Each row is a point. Two turns around zero, p and q, are shown by what they do to some points. Where does a point land after both, in the order given? Backwards means that the second turn is done in reverse. Each puzzle has new turns, and all numbers are rounded.

Turn p:
[-1.2  3.3  0.0] -> [-2.4 -2.4  1.0]
[-2.1 -8.8 -0.4] -> [ 8.4  1.5 -3.0]
[-1.4  1.3  1.4] -> [-0.2 -1.6  1.8]
[ 3.4  2.7 -3.6] -> [-4.7  1.5 -2.7]
[1.3 1.5 2.6] -> [-1.1  1.0  2.9]
Turn q:
[3.3 0.3 3.7] -> [ 1.5 -3.2 -3.4]
[-1.1  2.9 -0.9] -> [2.2 2.3 0.6]
[-6.0 -3.1  1.3] -> [-0.9 -2.3  6.4]
[ 3.7 -0.1 -4.1] -> [-2.8  3.3 -3.4]
Where do these land?
p, then q backwards: [-6.8  0.1 -3.6] -> [ 3.3 -1.3  6.8]
p, then q backwards: [4.8 1.1 0.5] -> [-0.5 -0.5 -4.9]
q, then p: [-1.9  1.0  1.3] -> [0.1 2.1 1.4]
p, then q: [ 4.0 -2.1  1.8] -> [ 4.4  1.5 -1.6]

Turn p:
[-0.2 -3.0  3.5  5.0] -> [-0.1  2.0  6.5  0.1]
[-4.4  5.2 -3.9 -2.7] -> [-0.6 -7.0 -4.3  0.7]
[ 2.2  3.2 -1.4  3.7] -> [ 0.5 -0.1  0.5  5.5]
[ 3.2 -1.5 -1.1  2.3] -> [2.5 2.8 0.9 2.0]
[-5.5 -1.4  2.9 -0.6] -> [-2.2 -3.1  2.9 -4.3]
[ 3.2  1.2  0.0 -2.9] -> [-1.1  2.4 -3.6  0.5]
[ 1.5 -3.7  0.1 -4.9] -> [ 0.8  3.1 -2.9 -4.6]
Turn q:
[-4.1  0.6 -1.3  1.0] -> [-1.5 -3.5 -2.2 -0.3]
[-0.2  2.3  0.3  2.3] -> [ 0.8 -1.4 -0.6  2.8]
[ 6.5 -6.3  0.5  1.3] -> [ 1.9  2.5  8.4 -1.9]
[-4.8  4.0  2.9 -3.9] -> [-4.1  1.6 -6.5  1.3]
[ 2.6 -0.6 -2.3 -0.8] -> [ 2.9  0.8  0.9 -1.8]
Where do these land?
p, then q: [-2.1  0.2  0.2 -2.4] -> [-0.8  0.2 -0.6 -3.0]
p, then q backwards: [ 4.1 -5.5  1.2  3.7] -> [ 7.4 -1.4  1.6 -1.7]
q, then p: [-3.4  3.0 -1.7  3.2] -> [ 5.2  1.2  2.1 -1.1]
p, then q: [ 1.4  1.9 -2.8  0.8] -> [ 2.2 -1.9  2.2  0.5]
q, then p backwards: [-2.7  6.0  1.6 -0.9] -> [ 3.4  4.7 -2.5 -2.6]
q, then p: [ 2.7 -5.6  1.4 -4.4] -> [-6.7 -1.9 -3.3 -1.0]

Turn p:
[0.6 0.9 5.7 3.0 0.9 4.7] -> [ 5.9 -1.4 -1.1 -3.1  2.0  3.7]
[-1.4 -2.3 -1.6  1.9  2.8  0.6] -> [-2.1  1.9 -0.7 -0.3  3.3  1.5]
[ 3.3 -1.6 -1.5  3.7 -1.5  0.0] -> [ 1.1  4.8  0.7 -2.3 -0.4 -1.0]
[-1.5 -1.4 -0.9 -5.6  0.4 -0.3] -> [-2.4 -3.5 -1.1  2.3  1.1 -3.3]
[ 0.3 -1.2  3.3  2.2  1.3 -1.8] -> [ 1.9  0.4  3.4 -0.1  2.1  1.6]
[  0.1  -0.9  -1.6 -11.3  -1.2  -1.1] -> [-3.4 -6.8 -1.2  2.9 -1.0 -8.1]
[-0.9 -2.0 -1.4  2.9 -5.6 -0.9] -> [ 2.3  5.2 -0.7  3.3 -1.6 -1.2]
[-0.4  8.5 -2.0  3.1  2.9 -1.1] -> [-3.3 -0.7  0.7 -2.7 -5.5  6.8]
Turn q:
[ 3.2  0.4 -1.0 -2.2 -3.2 -0.2] -> [ 1.5 -0.8 -1.1 -4.1  1.3  1.9]
[ 0.4 -2.0  2.1 -0.7 -3.4  4.1] -> [-1.2 -1.0 -1.1 -4.4 -1.6 -3.4]
[ 0.3  2.7  3.8  5.1 -2.6  2.7] -> [-4.5  3.5  2.9 -3.1 -3.5 -0.4]
[-1.2 -1.0  0.5 -0.5  9.6 -7.1] -> [ 4.4  3.4 -2.2 10.4  0.4  1.7]
[ 0.5  1.7 -1.7 -1.1 -0.4  4.4] -> [-1.1 -0.4  1.7 -2.4  3.3 -2.3]
[ 0.3 -3.1 -3.9  2.4  4.1 -3.1] -> [ 4.8 -1.3  2.8  4.8 -0.8  0.8]
[-3.5  1.3  0.2 -3.1 -4.1 -0.9] -> [-3.8 -3.4 -3.2 -1.0  0.8  1.8]
Where do these land?
q, then p: [ 0.2  0.5 -2.7 -7.7  2.8 -2.9] -> [-5.3  2.9 -0.6 -6.0  3.1  0.7]
q, then p backwards: [-1.8  0.9 -1.7  1.4 -9.8 -3.0] -> [ 0.0  8.6  0.1 -0.6  6.3  0.7]
q, then p: [ 0.8  0.2  9.2  2.3  0.2 -1.2] -> [-0.6  0.5 -3.0  3.1 -8.5  1.1]
q, then p: [ 2.7  0.4 -1.1 -0.1 -0.2  2.2] -> [-0.4 -3.0  1.7 -0.9  0.1 -1.0]
q, then p: [-1.3  1.6 -1.9  2.3  2.2  3.0] -> [ 1.5 -1.4  3.3  1.1  1.4  3.0]
q, then p: [-0.5 -1.5 -2.4  2.8  3.0 -3.0] -> [ 4.3  2.7  0.9 -2.5  0.2  1.2]
q, then p backwards: [-0.1 -2.1  0.5 -1.0  1.7  4.9] -> [ 3.2 -3.3 -0.5 -3.0 -1.5  0.2]

Turn p:
[-3.5  2.6 -0.2 -1.5  2.9 -3.3  2.1 10.0  2.8] -> [-1.8 -0.8  5.6  1.1 -6.7  0.0 -5.0  3.2 -6.0]
[-0.5  0.6 -1.9  4.2  0.3  0.6  5.0 -0.8 -5.2] -> [-1.4  5.7 -3.2 -2.7  0.5  3.3  1.6 -0.2 -3.1]
[-4.1 -0.8 -0.8 -7.2  1.9 -0.2 -4.2 -3.4 -3.8] -> [ 2.0 -5.3 -2.4  1.0  1.9 -5.7  4.9 -0.1 -4.3]
[ 3.0 -3.6  3.5  5.0 -1.1 -0.3  2.8 -4.5 -0.8] -> [-1.7  4.2  0.4 -0.4  2.1  3.7  4.3 -2.9  4.8]
[-1.6 -0.5  1.5  2.0 -1.2  0.2 -4.3 -2.5  5.6] -> [-3.6 -3.1 -0.3  1.6  0.1 -2.3 -1.0  0.2  5.9]
[ 1.5 -2.4 -4.7 -0.7 -1.0 -3.4  0.0 -1.4 -0.6] -> [ 0.6 -1.4 -2.5  1.1  0.0  1.5 -0.8 -5.5 -1.6]
[ 1.0  5.2  3.4  0.5  1.1 -0.4 -1.6 -2.2 -0.8] -> [ 0.0 -1.8 -0.5  1.1  2.5  2.5  1.7  5.3  1.1]
[ 2.3 -3.5 -1.6 -1.4 -1.6  3.6 -3.6 -1.0 -5.6] -> [ 3.9 -1.3 -1.7 -5.9  3.4 -1.9  2.0 -3.1 -0.1]
[ 4.9  1.9 -2.0  0.0  3.5  4.7  1.7  2.1  3.1] -> [ 5.6  2.1 -1.1 -0.7 -4.5  1.2 -2.9  2.6  2.9]
[-3.0  0.6  2.7 -0.8 -4.8 -1.4  2.0  3.7  5.2] -> [-3.4  1.6  5.5  3.6  0.7 -2.5 -4.8  0.5  0.2]
Turn q:
[ 0.7  1.4 -3.7 -1.8 -0.5  4.3 -0.8  2.7 -6.0] -> [ 2.5  2.2 -1.1  5.2 -1.0  0.8  3.1 -5.4  1.6]
[ 0.2  3.0 -4.1 -1.0 -1.1 -0.6 -1.3  0.0  6.0] -> [-1.6  4.0  1.4 -1.6  5.1 -1.9  0.4  2.0  3.0]
[-0.1  0.8 -0.2  2.7 -6.0 -2.1  2.1  3.9  7.8] -> [-3.7  0.3 -1.3 -8.1  2.7 -3.9  3.6  1.6  3.0]
[-1.6 -1.9  3.1 -3.9  1.5 -2.2  2.9 -6.2 -5.7] -> [-3.5 -2.1  1.8  3.2 -4.5  5.1 -5.2 -1.7 -3.3]
[-1.7  3.3  2.6  0.4 -2.1 -0.9 -2.7  4.7  6.3] -> [ 0.9 -0.4  3.9 -6.1  4.1 -2.7  4.0  1.0  0.3]
[ 0.4 -2.0 -0.2  0.0  3.1 -4.7  0.3 -0.4 -3.1] -> [ 1.2 -2.1  1.3  1.2 -3.9  0.3 -4.1  0.7  2.1]
[ 4.9  0.5  1.1  0.0 -3.0  0.4 -1.9  2.7  6.3] -> [ 1.1  2.6 -1.2 -6.0  3.9 -4.9 -0.1 -0.8 -0.8]
[-0.7 -0.6  2.2  3.7  0.6 -0.8 -0.9 -5.3 -4.5] -> [-1.7 -4.8 -0.7  4.9 -1.8 -0.7 -1.9  1.4 -3.2]
[ 1.0  1.7 -1.3  0.6  4.6  5.6  2.7  1.5 -3.0] -> [ 3.5  4.2 -1.6  3.9 -3.4  1.7  3.4  0.7 -1.7]
[-3.0 -6.1  0.5 -0.8  2.8  1.0 -0.4 -3.7 -4.2] -> [ 1.2 -4.0 -2.4  3.5 -1.2  6.2 -3.4  0.3 -1.0]
Where do these land?
q, then p: [ 3.0 -1.6  0.9  1.4 -1.0  1.7 -2.6 -1.1  2.2] -> [ 1.6 -2.9 -1.8 -0.7 -1.8  2.1  1.1 -1.3 -2.5]
p, then q: [-1.0  1.7  2.0 -0.5  6.8 -0.5 -0.3  0.8 -0.4] -> [-1.2 -0.4 -3.2 -3.2 -2.6  0.0  3.3 -3.7  1.4]
q, then p backwards: [ 0.8 -3.2 -4.4 -3.2 -1.8  3.1 -1.2 -0.2  0.8] -> [ 3.1  0.1 -2.5  2.2 -3.8  0.3  1.6 -4.2 -0.5]
p, then q: [-0.1  2.6 -0.6 -4.1 -0.6 -2.3 -2.7 -0.1  3.8] -> [ 2.9 -4.5 -3.4 -0.8  0.2 -2.0 -1.5  1.6  1.1]
q, then p: [ -6.1  -0.7   0.3   3.1   0.9  -2.6  -2.3  -1.8 -13.5] -> [-6.8  5.8  1.2 -5.0  1.7 -0.1  1.4 -7.8  8.6]
q, then p backwards: [ 1.6 -1.9 -7.3  1.0 -3.1 -2.4 -3.3  3.4  3.2] -> [ 1.9 -1.4  0.8  1.5 -4.4  6.1 -3.3 -5.1  2.6]
q, then p: [ 3.4  0.8  1.1  0.7  7.2 -1.3  8.4 -2.7 -2.1] -> [-2.1 -0.6  1.8 -4.2  7.6 -0.3 -7.7  1.8 -2.0]
p, then q backwards: [ 2.0  5.7  1.9  1.9 -3.7  3.0 -1.5  2.3 -0.3] -> [-0.9 -2.3 -1.4 -0.9  3.1 -2.7 -2.0 -2.4  6.3]
q, then p: [-2.0  3.2  0.6  2.9 -1.8 -0.5 -0.9 -2.1  3.5] -> [-2.0  0.5  2.9  0.1 -3.5 -0.2  1.9  0.7 -3.9]
q, then p backwards: [ 2.8 -3.0  2.2 -0.6 -1.0 -0.3  1.7  0.3 -1.3] -> [-0.2 -1.2 -4.7  0.8  0.9  0.1 -0.6  1.6 -0.3]
q, then p: [-4.3 -3.5  3.2 -2.4 -2.0  2.2  4.6  1.1  4.0] -> [ 4.9  3.1 -1.2 -0.2  0.0 -6.9  0.3  1.3 -3.0]

Turn p:
[-1.4  0.3 -4.1 -0.4  2.9  2.1  3.5  1.1 -7.9 -4.5  6.1] -> [-4.8 -2.7  0.4 -3.7  6.6  2.0  3.2 -7.7  0.9  0.4 -1.7]
[-2.8  2.1 -0.8  2.3  5.1 -0.1 -1.6 -3.6 -3.9 -2.9  2.1] -> [-2.9 -1.9 -0.3 -4.4  1.7  1.9  5.1  0.9  0.8  1.5 -4.5]
[ 1.0 -3.2  2.3 -3.7 -0.2 -2.2  4.0 -2.2 -3.4  0.4 -1.6] -> [-0.8  3.6 -3.9  0.9 -0.1 -1.0  1.2 -2.5  3.8 -4.1  0.4]
[ 2.5  2.0  1.2  2.9 -2.7  3.5  0.9 -1.1  5.9  4.7 -4.2] -> [ 7.9  1.2  1.9  1.8 -1.9  1.2 -4.0  3.7 -2.5 -2.1 -0.6]
[ 5.9 -0.1  1.8 -0.6 -2.5 -3.8  1.0  0.2 -1.4 -3.4 -0.8] -> [ 0.3  3.4 -2.2 -1.4 -0.2 -7.0 -0.8 -2.5 -0.7 -0.2 -0.2]
[ 4.1 -2.3  2.7 -5.4  0.3  2.1 -2.3  1.5 -2.8 -1.4 -1.3] -> [-1.0 -3.2 -0.9  1.9  0.5 -6.1 -0.9 -1.0  3.9 -3.4  0.6]
[-2.4 -0.5  4.2  3.4 -0.9  0.6  0.5  3.5  4.4  0.7 -1.9] -> [-0.7  0.8  0.2  4.6 -2.1  1.4 -2.8  2.9 -5.0 -0.6 -1.4]
[-4.8  3.9 -3.7 -4.7  2.8  0.1  0.7 -1.7 -1.0 -4.8  4.9] -> [-6.0  0.1  2.5 -4.4  5.9  2.7  0.4  0.5  4.3  3.3  0.1]
[-2.2  2.4 -1.3  3.0 -3.0 -1.3 -2.3  2.4  2.1  4.8 -5.4] -> [ 5.0  0.8  0.4  4.4 -0.7  1.2  2.0  4.4 -3.9  2.3  3.2]
[-1.3 -4.3 -5.5 -2.3  2.7  0.7 -0.1 -2.0 -1.9 -6.3  2.2] -> [-4.9 -0.2  5.1 -2.2 -0.2 -0.1  3.2 -4.9  4.8  1.2 -1.1]
[-0.8 -1.0  2.8  3.1 -6.3  1.0 -3.9 -0.4  5.1  6.2  0.6] -> [ 5.4 -1.7 -2.4  3.9 -5.4  2.4 -5.1  2.7 -1.6  3.9  0.7]
[ 2.1  0.6  0.4  2.4  1.7 -2.7 -0.5  2.4  4.8  6.5 -0.6] -> [ 2.6 -0.4 -0.8 -1.3 -4.2  1.4 -1.4  3.5 -5.0 -1.9  4.6]
Turn q:
[-5.2  4.1  4.2 -3.5 -1.6  3.7 -2.5  4.8  0.6  0.7  2.6] -> [-4.2  3.4 -0.5  1.4 -0.9 -0.5  9.5  1.1 -1.2 -0.9 -0.9]
[-1.1  0.1  2.9  3.6  3.1  2.9  1.0  2.1  3.8 -3.6  3.9] -> [-0.3  1.9  2.5  6.8 -1.9 -2.6  0.7  4.3 -0.7  1.6  0.7]
[-0.2  3.9  1.6 -2.3 -0.1  3.6  4.2 -2.5 -2.6  4.9 -3.3] -> [ 2.8 -1.1  1.2 -5.4  4.2 -1.6  4.3  1.2 -0.7 -3.1  3.5]
[ 3.6 -2.2 -2.5 -2.5 -5.2  2.4  4.2  1.1 -2.4 -0.4 -3.1] -> [ 1.1 -4.3 -1.4  1.2  6.7  0.9  0.0 -4.7  0.3 -2.5  0.7]
[-4.0 -4.1  2.1  4.2  1.8  4.1 -1.2 -4.0  2.1 -3.9 -3.6] -> [-0.6  0.2  2.7  2.9  0.3  4.6 -1.4  4.8  4.0  3.7  5.8]
[ 2.5 -0.8 -4.7  0.8 -1.3 -0.3 -3.2  3.7  5.6 -0.1  4.2] -> [-0.8 -1.4  0.3  4.2 -1.8  1.9 -1.3 -0.7 -5.3  2.1 -6.5]
[ 2.0  1.1 -3.5  0.8 -1.0 -5.3 -2.1 -3.5 -3.4 -0.3  3.1] -> [ 3.0  2.6 -4.4 -2.9 -2.3  0.0 -4.3 -3.4 -1.3  1.5 -1.4]
[-3.1  2.7 -1.7  2.1  2.9 -6.0 -4.2  1.9  0.8 -4.5 -1.3] -> [-3.9  6.0  0.0 -1.2 -1.4 -0.2 -3.7  1.4  3.0  3.4 -4.7]
[ 0.4 -0.7 -0.7 -4.9  5.1  1.2  1.9 -3.3 -0.4 -2.9 -3.0] -> [-1.8 -1.3 -2.9 -1.6  2.6  0.0 -3.3  5.5  1.3 -3.6  2.4]
[-2.5  0.4 -0.6 -2.3  2.7 -5.4  4.7 -3.3 -3.4  3.8 -0.2] -> [-1.2 -0.8 -1.3 -7.5 -0.7 -5.2 -2.5 -1.1 -0.5 -0.3  3.5]
[ 4.6 -2.5  5.5  0.7 -4.3  1.9  2.5 -0.5  3.0  4.4 -0.7] -> [ 4.9 -7.5  2.4  1.6 -1.2 -0.6  4.4 -1.4  1.8 -0.6  0.4]
[ 3.0 -2.0 -2.7  3.3 -2.0 -2.7 -5.2  3.6 -3.6  1.9  1.6] -> [ 1.0  2.4  1.6  0.6 -3.4  3.2 -2.4 -7.1 -0.9 -1.2 -3.5]
Where do these land?
p, then q: [-1.4 -1.0 -3.1  2.1  3.5 -1.0 -4.6 -2.5 -0.6  0.0 -2.0] -> [-0.7 -5.0  1.0  1.2  2.3 -3.7  2.7 -2.3  0.7 -0.3  1.4]
q, then p: [-1.1  1.6  0.1 -5.5  2.1 -5.0  2.2 -0.1 -0.1 -2.6  5.5] -> [-0.7  3.3  1.0  0.1  0.8  0.4  5.2 -0.9  0.0  5.8  5.5]
p, then q: [-2.5  2.8  3.6  1.9 -2.8  0.3  2.1  4.3  7.3 -0.4  1.8] -> [-0.3  7.6  2.6 -0.9 -2.6  4.7  2.9 -2.7  0.3 -2.9 -0.6]
q, then p: [ 1.7 -1.0 -5.4 -0.5 -3.7  0.5  1.5  0.3 -1.7 -2.1  1.3] -> [ 1.8 -2.6  1.1 -3.5 -1.2  1.0  5.1  0.0  1.8 -0.4 -1.9]
p, then q: [-0.4 -3.7 -0.1  4.0  1.3  1.2 -2.8 -4.4 -4.6  4.1  0.8] -> [ 2.0 -6.8 -0.3  1.7  5.6  1.8 -1.7 -1.7 -1.0  0.6  1.9]
q, then p: [ 5.0  0.3 -2.0  4.7  4.0  5.0 -1.6 -3.7 -2.9  1.7 -1.2] -> [ 0.2 -5.8 -0.3 -2.1  1.9 -7.4 -3.3 -0.9 -0.9 -0.9 -3.4]
q, then p: [-3.9  5.7  3.8 -0.4 -4.7  4.4  2.1  0.2  6.0  2.9 -4.1] -> [ -2.4   3.1  -1.9   0.8   0.8   3.8  -1.9  -1.7  -3.0 -10.5   2.9]
q, then p: [ 4.6 -8.2 -1.5 -4.3  4.8 -2.6 -2.1 -4.9 -2.0 -4.5  3.6] -> [ 0.9 -5.1  6.1  1.7 -2.9 -2.4  1.0 -3.7  1.1 10.4  0.2]
q, then p: [ 0.4  2.0  2.9 -0.9 -3.3 -4.6  1.5  1.6 -0.7 -3.7 -0.8] -> [ 1.4  4.7  2.6 -2.1 -2.9  1.6  0.9  3.2 -0.6  0.2  2.6]
p, then q backwards: [-0.2 -1.9 -1.6 -1.0  0.5 -1.7  6.2  2.3 -0.6 -1.6 -1.5] -> [-1.8  0.2 -1.2  0.4  0.2  2.3 -0.4  4.1 -5.6 -0.2  0.5]
p, then q: [-5.6  3.9  5.2  0.0 -1.4  4.4 -3.2  5.4  0.6  1.6 -1.8] -> [-2.3  3.6  8.7  3.3 -2.1  2.2 -3.6 -3.1  0.1 -1.8  1.2]
p, then q: [ 3.5 -0.6 -1.9 -0.2 -0.4 -0.9 -1.3  1.6 -0.7  4.4 -1.7] -> [ 2.5 -1.1 -3.1  2.8 -1.5 -1.9 -2.1 -2.6 -1.3 -0.5 -0.5]
